Every row gives one point. Each table stands for the endless flat space through its points: a line for two points, a plane for three, and so on. The two share one point or none. Which?

First (2 x 3):
[[ 15.9 -18.5 -10.4]
 [  2.3 -15.7  -4.4]]
Second (2 x 3):
[[ 10.3 -14.0   0.4]
 [  8.8 -13.0   4.7]]
They share: no point

First (3 x 6):
[[ -6.3  -4.4   1.1  34.8   6.7 -20.9]
 [ -0.2   4.2  -4.4  31.5  -2.6  -9.3]
 [-11.4  13.0 -16.0  -0.9   3.4   5.5]]
Second (4 x 6):
[[-13.0  23.6   3.3  13.6  22.9 -11.5]
 [ 16.5 -10.3  -1.4  31.3   5.4 -10.3]
 [-15.1  36.2   7.5  11.2  29.3 -12.6]
 [-16.1  23.1   7.6  15.1  30.6 -13.0]]
They share: [-10.8   3.6  -7.5  14.8   7.1  -8.4]

First (3 x 9):
[[-10.1 -13.5 -21.1  29.9  -9.3   9.6   9.6 -20.8  23.6]
 [-20.7 -20.1  -7.3  -2.5  -8.5 -23.4 -17.0   5.2   2.8]
 [-10.5 -16.7 -18.5  18.7  -9.5  -3.0  -2.6  -8.8  14.8]]
Second (6 x 9):
[[-14.3  -9.9 -36.8   0.9 -12.6 -16.0 -21.3  -2.5  30.0]
 [  0.9 -22.7  19.3  17.1   0.0   6.8   9.7   8.7 -10.7]
 [ -4.9  -7.3 -27.4  14.5 -29.2 -15.5  -5.6 -18.2 -14.4]
 [-13.8 -15.0  -8.6  17.3 -13.2 -19.6  -6.2   1.8 -15.9]
 [-13.8 -19.8  -2.3 -32.7  -3.2  24.5 -27.8 -34.3  -7.6]
 [  4.9  -5.1 -42.8  24.3 -34.2 -14.7   1.4 -17.0  11.8]]
They share: [-10.7 -18.3 -17.2  13.1  -9.6  -9.3  -8.7  -2.8  10.4]

First (5 x 14):
[[  2.5  -5.5 -19.3   6.5  10.3  12.4 -30.8  12.8   4.9 -25.2  14.8  -9.5
  -37.6   1.6]
 [  1.4 -21.7   4.0  10.6  12.1  17.0 -18.9  21.3  -4.0 -10.4  11.2  -3.0
    0.9  -6.3]
 [-10.1  -2.4 -19.6  -0.4  20.3  41.9  -2.1  10.8 -12.0   9.0   7.1 -17.2
    3.8  13.1]
 [  9.7 -10.7 -14.1  22.7   9.1   9.0 -17.4  29.2  -2.9   2.8  24.2   9.7
  -28.4 -13.6]
 [ 22.6 -22.3 -26.4  16.7   9.9   3.2  -2.8  16.0 -33.6   2.1  10.5  -8.4
    0.2 -15.8]]
Second (5 x 14):
[[ 11.2  -2.4 -26.4  23.9  27.5   3.5 -17.3  -3.7   6.8  -6.8  11.5   3.7
  -11.3   4.9]
 [ -0.5  -5.6 -30.2  11.9  21.5  18.4  -3.6  13.8   1.9  -4.0  23.8 -27.2
   -6.6  -8.9]
 [ 13.9  -7.8 -18.0  -7.7   9.6  27.0 -12.3   3.0  -8.2  -3.8  -1.0  -3.5
  -12.5  -3.7]
 [ -4.7 -12.9 -18.9  -1.7   6.3  30.0  -5.4  31.2 -17.5  -8.9  20.3 -37.7
  -10.4 -12.4]
 [ -4.2 -14.0 -22.8   6.7  12.4  21.5  -9.0  22.9 -11.5  -7.2  21.1 -26.6
  -10.2  -5.7]]
They share: [  4.5 -11.0 -18.8   7.5  12.9  17.8 -15.2  13.6 -10.5  -8.6  11.0 -11.0
 -13.0  -0.7]

First (3 x 20):
[[-17.7   8.2  17.3 -16.8  -4.9  28.9 -27.5  -1.7  13.9 -14.4  -1.3   0.7
  -38.6 -21.5 -42.7  30.8   1.8  -2.2 -18.4  -0.1]
 [ -9.2 -10.8  21.8 -15.3  10.6   9.9  -3.5  23.3  -5.1   3.1  -0.8 -22.8
  -21.1 -29.0 -17.7  15.3  25.8 -11.7   7.1  -4.1]
 [-15.8  -2.5  14.8 -12.9   1.0  18.8 -13.0  13.6   1.5  -6.6   2.3 -11.4
  -24.7 -20.7 -24.4  17.4  14.7  -2.7  -8.0  -4.8]]
Second (3 x 20):
[[-20.9   2.4  15.2 -15.1  -0.5  22.7 -13.7  16.6  -0.8 -12.4   3.9 -13.6
  -25.9 -18.1 -28.1  17.8  12.1   1.5 -12.8  -1.5]
 [-15.2 -10.2  -1.6   0.5  -6.2  14.9 -11.3   8.5   3.1  -3.1   9.0  -1.0
  -12.1 -10.0  -7.1   4.3  15.4   4.5 -13.1 -18.3]
 [-18.4  -2.8  10.3 -14.1  -5.4  23.9 -12.4  15.2  -4.6  -9.6   2.6 -12.5
  -26.4 -14.0 -24.7  18.7   8.8  -2.8 -17.0  -6.1]]
They share: [-19.0  -1.8   9.6  -9.9  -2.4  20.1 -12.9  13.9   0.5  -9.3   5.6  -9.4
 -21.3 -15.4 -21.1  13.3  13.2   2.5 -12.9  -7.1]

First (6 x 24):
[[ 29.4  21.6   1.7  30.2   6.9   2.0   4.7  -1.0  34.6 -24.8  -2.7  -1.1
   16.0  18.5  -8.1  12.5   6.5   4.0 -10.9 -32.2  24.0  -1.5  -7.9 -10.8]
 [ 19.7  -1.8   6.6  25.1   4.7  30.5  18.2   4.7  27.7 -12.0 -17.8  11.2
    7.1  -2.7  -5.5  -0.2  15.4  12.3  -8.2 -33.9  12.8   8.8   9.7   6.9]
 [  0.4  24.8 -30.9   4.0  -8.2  24.3   9.0   6.3  -5.9  19.0  -7.7  10.0
   11.0   1.9  24.6  10.7  -5.3  30.9 -38.2 -13.1  18.1  -6.5  14.2  -4.0]
 [ -2.1  42.6  -7.0   3.1  11.4 -18.0 -13.5   2.4  32.6 -21.5 -12.0 -15.2
   25.3  39.0   9.7  24.8 -12.6  10.1 -30.5   4.3  16.4   1.9 -14.0  -9.2]
 [ 27.5  32.6   4.3  32.1  16.9 -11.5  -0.3   4.5  47.7 -38.0 -15.1  -4.9
   12.1  22.9 -10.0  15.0   6.9  -6.5 -17.1 -18.9  13.5   7.9 -14.1  -9.0]
 [  9.3  12.6  -3.2   7.7   8.8   7.2  13.3 -15.2  17.0 -19.2   4.2 -13.9
   28.9  22.1   9.0  20.6  -4.6  12.0 -11.9 -26.4  47.3 -17.4  -8.6 -17.7]]
Second (6 x 24):
[[-15.6  31.9   3.5  27.1   1.9  12.1   8.3 -26.6  11.9   2.1 -17.6  -0.7
   -9.6  29.4  28.9  16.9   6.6  32.9 -17.5  -1.0  26.2  27.2  -9.7  -9.2]
 [ 11.5  27.0  -8.9   2.3   1.7  17.2 -17.1  10.9  28.6 -20.4 -19.8  -4.0
   25.2  25.4  11.3   6.0  -9.5   3.2  -8.0 -33.9  11.1  -5.7   4.6   3.4]
 [  2.9   7.0   8.5   9.7   4.1  19.5  11.9   3.4  24.4  -3.2   0.8   1.8
   12.4  17.1  18.1   4.5   0.9  24.9  -3.9  -6.7  15.0   8.6   5.9   1.4]
 [ 35.6  -5.1 -22.5   2.3   6.9  11.2   0.9  31.9  20.5 -23.7   2.0  -3.1
   52.4  -9.3 -21.7   8.0  -7.6   0.0 -31.4 -33.8   2.1 -30.7  20.6   0.8]
 [ 17.6   4.3 -21.0  18.0   7.4  11.6  -3.3   8.5   8.6 -27.9  -9.3 -12.5
   35.8   1.6  -2.4  11.5  -4.0   7.1 -27.6 -21.9  -1.5  -8.6  16.7  -5.8]
 [ -9.4  36.5 -16.7  20.5 -15.5  -1.3  12.7 -16.4   9.9 -16.7 -32.6 -22.9
   -6.2  26.8   7.3  21.1  15.0  30.7 -23.3   4.8  17.0  32.4  -3.9 -10.6]]
They share: [  7.7  18.6  -6.0  11.5   2.4  12.2   4.1   2.2  20.6  -7.2  -9.6   0.5
  17.1  15.3   6.4  11.8  -0.4  17.6 -20.7 -18.0  18.5   0.4   1.8  -2.5]

First (2 x 24):
[[  6.7 -17.5   6.0 -12.1  27.8 -26.0  10.6  14.6  -6.8  -7.4 -16.5 -23.8
   -7.9   9.8 -19.5   3.5  -2.4 -34.6 -31.1   6.1 -15.3   6.2   1.0 -16.3]
 [  1.9 -18.9  -0.4 -10.3  22.2 -18.2   5.2   5.6 -12.4   0.4 -17.7 -13.2
   -1.9   4.6 -12.1   2.1  -5.2 -25.6 -22.7  -3.1 -15.1  -4.2   2.2 -10.7]]
Second (5 x 24):
[[ 12.1 -13.1   6.5   0.4  14.4 -25.3 -17.6   4.0 -24.4   2.1 -26.1 -22.7
   -1.9   8.8  -0.1 -10.3 -24.3 -51.1 -46.8 -28.4 -34.9   0.5  10.8 -13.3]
 [ 17.2  -3.4  18.4 -13.3  25.2  -7.1   5.7  -9.6 -13.9   2.5 -37.0 -22.2
    9.5   2.9   0.6  -4.4 -14.4 -24.6 -15.6 -26.0 -23.2   8.0   2.7   8.0]
 [-16.8 -35.1 -26.4   3.9  16.2 -12.5  -1.6  21.0 -30.3 -11.1 -11.7   4.7
    9.8  11.3  -7.3  10.1  -7.1 -36.5 -31.9 -18.3 -42.0 -17.0  26.8 -22.2]
 [  0.2 -12.1   8.4 -16.0  29.3   9.6  40.1 -16.0 -10.2   8.1 -29.8   6.4
    8.3 -11.4  -2.3  17.9  15.4   8.5  17.1  -1.0  -7.8   3.8  -5.3   5.0]
 [ -0.1 -21.7   2.9   8.5  13.3 -22.6   5.5  -8.2 -26.3  15.7 -17.0   3.2
  -20.4 -10.5   4.1   5.9   2.2 -36.5 -35.0  -5.5 -22.1   3.5   0.1 -32.1]]
They share: no point

First (2 x 24):
[[  5.7  12.1   3.2   2.2   7.6   2.6   8.2 -26.9  -4.3  25.1  -0.5  19.2
    5.1 -16.7   6.8  -1.0   2.7 -15.2   9.5 -25.4  -3.0  14.2  -8.7   6.5]
 [  7.6  16.5   1.5   0.6   9.4   3.3   9.6 -23.5  -2.2  20.7   1.4  19.2
    6.5 -14.2   2.2  -2.8  -1.2 -10.4  12.0 -21.5  -2.3  11.2 -11.4   6.4]]
Second (3 x 24):
[[ 17.2  19.2   4.9   4.1  -4.1   7.3  27.7 -29.2 -10.1  18.0  11.7  30.7
   -8.7   5.8 -16.3  -1.3  -3.3 -11.3  24.5 -12.1 -21.2   4.2 -22.8  14.8]
 [  8.5   9.6  -3.2  12.8  21.7  18.4  17.5 -16.6 -12.2   1.2  15.9   9.1
   -9.3   1.9  -0.7 -10.3  -2.4 -12.8  21.8  -9.7 -17.9  25.2 -12.6  13.3]
 [ -4.5  22.4   9.0  -7.0   9.3  -3.0  -2.9  -9.8  24.8  18.8 -14.1  17.1
   27.9 -31.9   9.7 -11.5 -12.2   7.8   5.6 -28.9  17.9   1.6 -14.6   3.5]]
They share: no point

First (5 x 24):
[[ 10.4  29.3  -5.3 -24.5 -20.1  -7.1  35.5 -17.3 -17.8 -24.0  37.8 -16.8
   -6.5  12.2  15.5 -24.2  -8.0   7.3  -5.5  34.8  -1.3  48.3  -2.1  14.4]
 [ 11.9  34.6   6.6 -21.9 -27.4   4.3   9.4  -4.1  -9.6  -6.9  19.3 -28.8
   -8.4  -3.1   1.0 -15.2  -7.5  12.8 -13.3  25.1  12.2  25.9   4.9  -2.8]
 [ 24.1  20.3   4.2   2.8  -3.7   9.8  -0.8  -9.7 -21.8  -2.5  16.7 -44.8
  -29.2  -4.5   9.8 -14.6  -2.2   2.5 -12.2  25.4  -1.7   6.3  29.8   5.8]
 [ 10.6  54.0  18.8 -32.7 -43.9   1.9   7.3  -0.2  -3.1 -10.6  13.1 -35.2
    1.9 -10.4  -6.8 -11.5  -8.8  13.0  -5.7  34.9  12.6  29.4  -8.3  -9.5]
 [ 13.0  37.6   0.2 -27.6 -29.0  -4.0  22.3 -16.3 -16.6 -18.7  21.6 -22.9
   -4.4   6.6  13.6 -14.6  -9.5   8.0  -5.3  34.3  -2.9  37.6  -1.6   3.0]]
Second (5 x 24):
[[ 19.8   2.9  -8.2 -21.7  -2.1  19.5   9.6 -25.4 -30.7 -14.8   6.1 -23.6
    6.5   5.3 -10.8 -27.8 -14.8   6.6 -24.9  20.2   0.2  15.4   7.1   5.7]
 [ 12.6  27.2 -30.1 -37.4  -8.4 -19.2   1.6 -23.0  -4.2  -2.3  39.8  -1.7
   -2.3  27.6  12.7  -2.2 -26.3  24.5  -4.0  -2.7  25.8   8.3   6.0  -2.6]
 [ -3.6   5.6  -6.8 -18.7 -24.0   4.7  28.9 -17.4 -22.4  27.8  -3.2 -19.5
  -26.0 -21.9  18.1 -17.8  -1.1  10.5 -37.8  33.2  -8.9   2.2  22.6   2.2]
 [ 18.6  42.6  -8.5 -30.1  -8.4   1.0  -0.7 -20.9 -16.1 -10.2  32.2 -20.9
   -5.2  21.6   6.4 -23.5 -15.8   3.1  11.5 -17.1   6.9  20.5  19.8  -3.8]
 [ 20.5   7.0  -9.4 -21.4  -3.6  16.8   5.3 -22.9 -27.0 -16.6   9.3 -22.3
    6.2  10.2  -7.9 -22.8 -15.2   8.5 -21.1  16.4   5.2  17.8   5.9   2.7]]
They share: no point

First (4 x 24):
[[-17.8 -10.9 -17.8 -27.2  -8.1 -24.8   0.9  10.8   0.2 -20.2  13.2  30.8
   18.1 -29.6 -18.3 -24.5   1.4 -10.3  -0.2 -31.3   3.6  -7.4  -9.3  -2.9]
 [ -9.1 -19.8 -31.1 -19.2 -23.4 -11.5  -6.7  -2.3  14.5 -19.1   6.1  40.2
    0.3 -41.7  -5.7 -16.3  12.3 -19.0  -6.8 -21.6  12.8  -7.3  12.5  -3.1]
 [-21.6  -5.0  -5.1 -33.9   4.4 -30.4   7.0  18.7  -9.4 -20.7  19.1  21.5
   29.8 -17.2 -25.8 -28.3  -8.0  -3.3   3.9 -37.6  -3.4  -8.8 -22.2  -5.1]
 [  5.7 -21.1 -11.4 -22.1 -12.3   8.1  -5.2  -9.4  18.7 -13.6  12.4  21.7
   -5.6 -18.5   1.0  -5.5   4.1 -16.0  -4.7 -15.7   6.0 -12.7  26.4 -12.9]]
Second (3 x 24):
[[  1.4 -13.6 -10.6 -15.6  -0.1 -14.5 -12.3  -6.2  11.5  -0.7  21.5  10.6
   -3.2 -15.9  -6.1  -7.7   6.0 -13.8  16.4 -10.4  -5.0 -10.9   7.2  -0.5]
 [  4.6 -13.3  -9.5 -18.8  -5.0 -12.9 -16.1  -3.1   6.2   3.8  23.2   9.3
   -3.2 -10.7  -2.3 -10.2   5.3 -13.8  13.7  -5.2   0.1 -10.9   8.8  -3.9]
 [ -4.0 -16.0 -14.5  -9.6  -3.4 -10.3  -4.5  -2.0  26.2 -13.6  10.7  20.8
    1.9 -29.7 -17.2 -13.7   9.9 -22.5  14.0 -22.7 -14.0  -1.0  12.6   7.3]]
They share: [  1.0 -14.9 -12.1 -14.8  -7.2 -10.1 -10.9  -0.3  16.0  -4.8  16.0  16.1
   0.2 -19.9  -9.7 -14.2   7.9 -19.6  12.1 -13.4  -5.9  -4.3  12.4   1.3]

First (5 x 24):
[[-12.9 -19.0  33.6 -16.8 -19.6  25.3 -20.9  20.8  -0.9  -4.9  38.7   8.3
   19.7  20.5  40.2 -36.7  32.4   1.8 -23.1  19.1 -19.3   7.5   4.1 -25.9]
 [-26.0 -42.2  13.5 -13.2 -12.2   7.4 -15.3  32.7   2.6 -30.6  20.8  -6.3
   14.6  12.7  56.1 -15.7  22.6  15.4  -9.7  49.7 -23.5 -16.1   3.7   1.5]
 [-23.1 -23.2   4.6 -10.0 -17.3  20.3 -10.8  10.8  -9.7 -14.5  12.9  -3.1
   11.8   6.7  38.4 -18.9  31.2  -0.6 -11.9  31.6 -12.6  -0.7  -7.2  -7.9]
 [  1.3   3.0  13.9  -6.8  23.3  15.1   2.8   3.9 -20.1  -5.2  13.2  21.8
   10.2  37.3  16.0 -24.7  14.7  -0.7   0.5   3.7  -3.5   9.2  14.2 -18.5]
 [-39.7 -22.6  -9.2 -11.6  -6.7   0.0 -10.2   1.3  -5.1 -22.2  -3.5 -17.7
    1.9  -7.3  23.7  -3.2  16.2  14.6  14.7  39.5  -8.0   3.0 -25.8   9.7]]
Second (3 x 24):
[[-23.4  -0.1   3.2 -20.3  15.6   6.6  10.0   8.2 -21.5  -9.8  -2.3   6.0
   23.8   8.9  14.2 -32.1  -2.5   8.6  -4.4  24.9 -11.6  18.2   0.9 -11.7]
 [ -9.4  -4.1  24.7   4.7  -1.4  12.1 -32.5  -9.3  -1.0 -12.8  44.7  14.5
   -7.2  33.4  34.7  -1.6  49.0   4.6   6.1   0.4   0.4  -7.3 -17.6 -11.2]
 [-17.5   3.6   7.0 -11.6  13.4  10.6  -3.9   4.6 -15.5  -9.9  11.7  11.5
   13.1  14.7  17.9 -21.2  13.0   5.1  -2.2  20.4  -9.0  11.1  -5.3 -14.9]]
They share: no point

First (4 x 24):
[[ -3.8  10.8 -10.5  -1.2 -12.3   4.0  20.9  18.2 -11.8   1.3 -22.1   2.3
  -32.2   1.1  18.1   9.8   2.5  -8.1  13.8   5.9  24.8 -19.2  -2.8   4.0]
 [ 22.4  16.9 -17.8   8.5   3.1 -11.1  29.2  13.0 -29.9   0.2  -0.4 -26.3
  -35.6  15.9 -10.2   4.4  -2.3   7.9   8.3   2.3  10.5 -32.2  24.5  -8.2]
 [  4.8  16.5 -23.4  -4.3  -8.6 -17.7  32.8  -2.3   0.5  16.6  -1.0   0.5
  -18.7  11.8   3.7  36.2 -18.8  19.3  18.5 -12.9   7.8 -20.0  16.8 -14.8]
 [  6.0   1.5 -17.3 -12.6  -3.6 -10.0  18.4  20.8 -11.5  -2.0  -1.4  -2.6
  -16.5   9.7   4.3  12.1   2.0   3.2   1.0  10.5  21.6 -21.6  12.2  -2.5]]
Second (7 x 24):
[[ -5.8  14.5 -18.3   3.5 -30.1 -24.6  20.2  19.7 -22.7  14.3   0.4 -14.1
  -17.7  -7.9 -14.0  23.2  -1.5   3.1   7.5   9.4  26.6 -27.5   3.1  13.9]
 [ 11.5  18.0 -24.3  -6.9   6.4  -8.2  30.7  21.5 -42.2  -6.9  -4.0   2.2
  -44.9   0.9   9.5  -6.3  17.3  -1.7   5.2  22.4  21.4 -23.1  -4.6   2.7]
 [ 21.6   4.7  -7.1 -29.5  12.3   2.0   7.3  -1.0   0.0 -18.6   7.5  17.8
  -15.1  35.9  44.8   5.4 -10.0 -20.2  -0.3  16.5  -4.1  -0.7  14.0 -28.5]
 [  6.8  15.5   9.3  -0.3  -3.7  -3.8  22.6  20.7 -27.7  -6.0  19.1  -3.6
  -30.1  20.2  26.6  18.6  15.9 -19.8   0.6  22.0  14.2   2.8  19.5 -15.1]
 [ -1.0  13.2 -10.8 -30.6  46.6  24.2  34.3  34.0   6.3 -37.3 -39.0  25.6
  -34.7  -1.5  21.9   1.9 -22.9  32.0  23.0   4.3  33.5 -26.3   7.2  -4.6]
 [ -8.1 -10.8 -52.5 -20.1  -5.0 -12.4   0.7  -2.5  25.2  13.5 -23.8  21.2
   16.9 -10.5  -0.1 -11.9 -17.7  24.5  13.2  -2.0  22.2 -49.5   6.0   3.3]
 [ -6.6  -9.7 -53.5 -12.1   0.7 -18.4  16.2  -1.7   6.7  13.0 -28.1  22.0
  -14.7 -21.2  -1.2 -17.4  -4.3  25.8  19.4  -0.2  28.8 -53.6  -7.9   7.5]]
They share: no point

First (6 x 24):
[[-48.7  11.5  -1.8  10.4 -18.5  15.5  26.7  15.4 -17.0  25.9  18.9  30.8
   14.1 -38.5 -18.0   8.4  11.1  18.9 -17.1  20.2  -7.7  25.9 -17.8  17.2]
 [-25.2  24.0 -25.4  -2.9   2.9   2.8  28.0   7.5 -15.5   9.8  22.2   2.8
   13.2   3.6  -5.1  -5.4   7.1  16.8  27.6  -9.7 -20.1   3.2 -26.7  -8.0]
 [-14.8  12.7  -6.4  15.5   0.3  12.5  17.0  17.6  -6.3  13.1  12.3   1.6
   -1.9 -17.2  -9.4  -8.3  22.3  10.4   6.6  -2.0  -5.8   8.8 -23.4  13.3]
 [-27.4   7.1 -13.0  16.8  -6.5  13.6  17.8  18.0  -9.7  21.3  18.5   7.0
   12.6 -30.1 -10.3  -8.8  14.1   6.6  -0.8  10.1   2.1  21.6 -28.7   6.4]
 [-57.7  28.3  -4.1 -13.0 -24.4 -12.3  39.6   7.4 -20.1  32.8  14.7  52.5
    1.5 -22.2 -29.8  18.2 -13.6  40.5 -10.2   4.2 -28.0  -1.4  -4.3  17.3]
 [-21.0  28.8 -22.2   1.0   6.3 -12.3  31.0   4.7 -12.3  16.6  16.4  15.6
   -1.7   0.7 -12.6 -11.7  -0.9  22.2  19.6 -23.4 -18.6  -7.8 -22.8   2.7]]
Second (7 x 24):
[[-21.2  18.3  -7.2  11.9 -12.1  -7.8  17.4   7.3  -1.9  29.8 -21.2  13.4
    7.0 -26.6   1.2 -12.0  -2.6   4.2 -13.6   5.0   2.3 -10.0 -38.0  12.9]
 [-34.3  29.0 -21.6  13.8  -6.9 -10.2  22.8  17.8 -18.1  16.2  30.7  -4.9
  -11.2   0.2 -37.6  23.0  17.3   6.2  -6.0 -18.5  -8.4   2.5  -6.9  -8.4]
 [-36.6  20.1 -26.1 -16.7  -5.3   5.0  31.5  19.9   1.1   7.3  50.8  -2.4
  -11.5 -11.6 -55.4  -0.5  15.8   6.5  25.7  -8.7 -17.3  -3.2   3.7  17.9]
 [ 11.2  46.6  21.3  17.1  -5.2  31.7   5.6  42.5 -23.9   7.2   2.0  -3.2
   -9.3 -10.4   3.7  12.1  38.1  18.4  20.0 -30.3 -29.2  24.3   5.4 -21.7]
 [-17.3 -18.8 -10.3  33.6 -11.5 -14.6  -7.7 -13.6 -22.1  32.5  -6.9  21.7
  -25.3   1.8  15.2 -13.3  13.5  46.9   4.3 -17.0  19.0   6.1 -66.0  25.4]
 [ -8.8   0.9  -4.1  37.3   6.4   5.8   5.8  11.1 -28.8  15.8  22.5   7.9
  -27.7  11.9  -0.3   8.7  34.8  47.1  10.5 -29.5  -8.3  24.4 -27.7   6.0]
 [-22.9  23.0 -17.0   3.6  10.5  20.8  42.4  30.4   7.1  18.2  14.1 -10.3
    4.2 -15.0 -25.4  12.4  14.9   7.4  -8.0  -2.1 -34.4   9.3   5.7   4.2]]
They share: [-18.1  16.8  -7.4  10.3  -1.6   3.8  20.7  15.3  -7.1  16.7  11.3   9.3
  -5.1 -15.1 -13.4  -6.7  14.1  16.0   6.4  -6.2  -9.7   2.2 -20.2  13.8]

First (6 x 24):
[[-14.2  -1.0 -17.0 -14.0  -6.8  -8.2  14.0  15.5  33.6  19.1  -1.3  15.1
  -20.9 -23.3 -15.7 -17.7  19.6  -5.1   2.7  20.4  -6.8   4.2  17.8 -12.5]
 [-25.5  14.5 -17.2  -1.7   0.4 -12.3   8.6   3.6  27.1  -0.8  23.4 -10.7
  -22.8 -19.7 -35.4  -1.4   3.9 -25.3  10.6  19.1 -19.4  14.9  28.1  -8.1]
 [  1.2   9.0  -4.9 -10.9  30.6  -8.9  39.2 -22.3  35.1  12.8  17.1  -6.5
  -50.2 -23.6  -5.1  -7.1  36.2 -31.0 -10.0  23.8 -12.5   6.6  17.9  -4.2]
 [ 10.0 -14.2 -10.0 -26.8  30.1  -3.4  66.6   6.7  10.8  25.4  17.6 -20.5
  -27.8   1.4 -27.6 -29.7  46.6 -48.3   3.8  16.0 -28.3  -3.1  17.5  18.1]
 [-34.3  22.5  -6.8 -12.7 -39.3  15.3 -12.8  44.9  22.8  -7.4   2.0  18.8
    5.4  -0.4 -21.3  -8.5   0.7   7.7   3.5  10.7  11.3   6.3  18.0 -44.8]
 [-12.4  19.5  -5.1  -5.5  14.0  -6.5  19.4 -12.4  34.8   1.7  19.4  -3.3
  -39.8 -21.9 -11.9   0.6  20.5 -22.4  -6.2  22.8  -8.3  11.3  22.0 -16.9]]
Second (4 x 24):
[[ -8.9   1.2 -18.0 -30.8 -20.0  -8.0  17.6  32.2  29.9  -2.5   5.4   5.4
  -28.6 -12.1 -33.9  -2.7  17.4 -13.9  -0.5  29.7  12.9 -13.5  25.6 -19.9]
 [-14.7   8.8 -10.0 -17.8  -8.4   4.8  18.2  21.5  22.9   0.7   8.0   3.3
  -17.9  -5.3 -24.8  -7.9  21.2 -17.2  -1.6  17.5   0.8   0.1  20.3 -17.0]
 [ -3.9  27.8  11.0  -7.8  -0.6  10.6  20.0  22.6  17.3  -8.3  27.6 -23.6
  -13.2  14.5 -16.9 -26.1   1.6  -2.1  15.1 -12.9  -4.5   2.3  19.0 -35.9]
 [ -1.2   2.0 -17.8 -40.2 -27.3 -18.8  18.8  42.1  34.1  -7.1  12.9  -5.0
  -37.2 -12.2 -36.1  -7.5   5.5  -8.1   8.8  30.3  19.8 -23.5  27.1 -32.0]]
They share: [-16.2  12.5  -6.7 -14.9  -4.9   7.3  19.2  19.0  20.8   1.8  11.9  -0.9
 -15.5  -3.0 -20.0 -12.4  19.7 -18.6   0.9  12.8  -3.8   4.4  17.1 -19.5]
